Rows are points. The ring and each string are closed loops that go straight from each point to the next, and from the last back to the first. Before rounding, they use only three directions, however many columns there are. How many times does the string pass through the ring? Passing back the other way cancels.
In the rows, zero is written as 128.

Ring (10 x 3)
[[155 149 137]
 [153 168 146]
 [142 193 134]
 [128 202 120]
 [101 192 114]
 [ 77 159 121]
 [ 76 135 122]
 [ 99 123 112]
 [126 125 108]
 [145 133 115]]
String (28 x 3)
[[125 106 128]
 [165 137  53]
 [155 149  74]
 [118 136 144]
 [124 122 162]
 [168 135 135]
 [192 165 110]
 [174 178 116]
 [193 203 125]
 [135 175 173]
 [102 148 179]
 [127 176 123]
 [162 242  67]
 [141 232  98]
 [111 196 151]
 [102 157 162]
 [128 185 119]
 [169 239  73]
 [163 220 113]
 [135 175 169]
 [110 145 176]
 [122 153 146]
 [110 132 182]
 [155 133 145]
 [191 146  70]
 [156 153  81]
 [123 143 126]
 [ 98 109 176]]
Times through: 0

Ring (6 x 6)
[[103 209 138 118 146  86]
 [107 183 115 137 133 101]
 [114 102  99 147 122 126]
 [118  68 121 144 124 145]
 [113 107 147 122 139 126]
 [107 156 152 108 148 100]]
String (28 x 6)
[[114 133 141 135 135 129]
 [110 143 161 114 146 115]
 [107 165 163 105 152  99]
 [110 166 157 123 144 116]
 [109 153 136 125 139 109]
 [102 186 137 103 150  76]
 [ 96 228 141  89 158  51]
 [ 99 249 149 107 154  69]
 [106 217 145 131 142 102]
 [110 165 132 134 136 113]
 [106 170 122 124 138  94]
 [104 192 114 126 137  86]
 [105 201 104 142 131  94]
 [111 165 111 150 127 118]
 [113 142 121 148 127 128]
 [111 136 115 139 130 117]
 [108 121  89 134 126 100]
 [112  94  82 145 120 115]
 [117  74  93 158 115 142]
 [119  93 119 157 121 151]
 [114 111 121 139 129 127]
 [112  99 114 129 131 116]
 [117  45 112 136 124 139]
 [124  32 131 152 121 171]
 [119  87 139 146 127 153]
 [115 110 137 136 132 134]
 [112 116 135 124 137 119]
 [110 131 132 122 138 110]]
Times through: 4

Ring (8 x 8)
[[ 97 135 129 124 112 181 115  96]
 [ 92 132 100 149 132 129 105 121]
 [ 98 123  85 156 145  74 105 156]
 [126 123 115 161 163  55 127 158]
 [152 127 161 148 164  79 153 139]
 [139 120 158 108 130 114 145 143]
 [116 116 139  84 102 143 128 144]
 [100 124 131  89  94 176 117 121]]
String (24 x 8)
[[106 129 114 142 135 119 116 128]
 [ 76 116  56 136 123  76  86 174]
 [ 78 115  46 153 138  47  85 185]
 [ 82 110  34 163 150   7  84 207]
 [ 97 112  74 135 135  51 102 187]
 [113 122 115 133 136  96 120 149]
 [122 127 132 138 141 108 129 134]
 [116 118 112 128 136  80 122 163]
 [127 121 130 133 143  86 132 152]
 [146 133 166 147 157 113 150 116]
 [166 132 191 142 163 107 167 117]
 [145 112 155  96 128  91 147 167]
 [115 116 123 104 118 109 123 157]
 [125 128 145 126 133 129 134 124]
 [132 130 164 115 127 152 142 111]
 [111 122 125 115 120 126 122 139]
 [ 87 110 103  65  76 154 103 158]
 [ 85 120 125  59  65 213 107 117]
 [ 88 122 112  90  90 170 106 128]
 [107 127 126 121 120 142 120 124]
 [100 127 117 120 117 143 114 125]
 [ 83 128 100 121 108 157 100 120]
 [ 88 144 116 155 128 179 107  80]
 [110 139 131 156 142 143 122  99]]
Times through: 0

Ring (6 x 11)
[[ 96 166 116 155 103 109  90 105 139 154 116]
 [ 61 185  86 131 142 122 102 148 128 176 124]
 [ 65 174  76 102 179 124 128 155 145 169 137]
 [108 139 102  99 168 109 137 104 176 134 144]
 [153 115 138 127 125  94 130  61 193 109 133]
 [154 127 151 164  82  93 105  58 175 118 114]]
String (27 x 11)
[[134 127 139 144  94  92  91  33 169 112 134]
 [173 118 169 181  56  86  97  37 180 108 107]
 [180 125 170 191  60  93 117  82 182 122  90]
 [128 145 131 153 106 104 113 100 163 139 113]
 [ 71 167  97 127 128 111  83  89 134 152 139]
 [ 39 192  86 141 111 116  51  93 104 170 136]
 [ 60 189  99 159 100 116  66 114 112 173 118]
 [ 50 188  89 141 117 116  66 106 113 170 131]
 [ 61 176  92 129 128 113  78  97 126 159 138]
 [ 56 184  97 149 103 113  57  90 112 164 130]
 [118 157 135 175  77 104  86  90 145 146 106]
 [177 129 165 187  70  97 126  99 182 129  88]
 [124 143 128 146 109 102 107  85 163 134 122]
 [117 140 125 139 110 100  97  65 161 128 132]
 [111 135 122 127 113  96  87  38 161 118 146]
 [146 129 137 143 114  99 126  86 180 125 119]
 [188 104 161 150 104  91 145  70 207 104 113]
 [189 106 158 149 111  94 155  89 209 110 108]
 [124 140 121 131 131 105 125 100 171 135 126]
 [ 94 138  97  91 163 104 113  68 168 126 160]
 [111 126 104  87 169 102 128  66 182 117 159]
 [169 111 141 127 136  98 157  93 205 113 122]
 [147 129 134 138 126 102 139 103 185 128 118]
 [112 140 113 119 138 104 117  85 168 132 137]
 [116 121 116 101 141  94 106  31 178 107 160]
 [197  90 169 146  94  82 134  28 214  85 124]
 [155 113 148 142  96  88 106  28 186 101 133]]
Times through: 3
String (28 x 11)
[[ 99 162  96 118 167 121 150 170 163 165 119]
 [ 22 201  48  89 202 136 122 191 122 195 141]
 [ 62 189  78 122 166 129 127 186 134 187 119]
 [ 38 204  69 127 159 133 106 187 114 198 120]
 [ 27 202  68 124 147 127  79 145 106 188 134]
 [ 35 189  75 119 141 119  71 109 113 171 144]
 [ 99 156 110 134 127 109 107 105 152 147 127]
 [ 70 170  98 133 122 111  78  89 131 154 136]
 [ 69 173 107 150  94 107  56  68 121 152 133]
 [127 151 143 181  65  99  80  73 147 139 106]
 [167 133 159 183  75  98 123 102 177 132  91]
 [161 136 155 180  78  99 120 101 174 134  93]
 [163 136 154 180  82 101 126 111 176 136  91]
 [117 151 123 148 113 107 111 106 158 144 116]
 [ 79 167 101 133 126 112  91 103 138 155 131]
 [ 15 203  66 121 140 123  58 116  98 182 145]
 [ 15 215  62 130 146 132  76 164  95 200 128]
 [ 51 196  77 130 153 129 110 179 122 191 118]
 [ 22 204  54 102 183 134 106 178 114 195 138]
 [ 21 193  52  87 190 128 101 146 120 180 154]
 [ 18 188  49  77 196 126  98 132 122 174 163]
 [ 27 185  45  65 222 131 131 167 137 178 159]
 [ 92 157  87  97 186 120 152 156 167 157 134]
 [100 151  92  98 184 118 154 150 172 152 134]
 [ 47 168  56  62 217 124 133 139 151 161 165]
 [ 43 171  64  79 189 119 106 113 139 158 163]
 [ 91 156  98 114 153 113 120 115 157 149 136]
 [127 145 119 134 139 110 142 133 174 145 115]]
Times through: 0
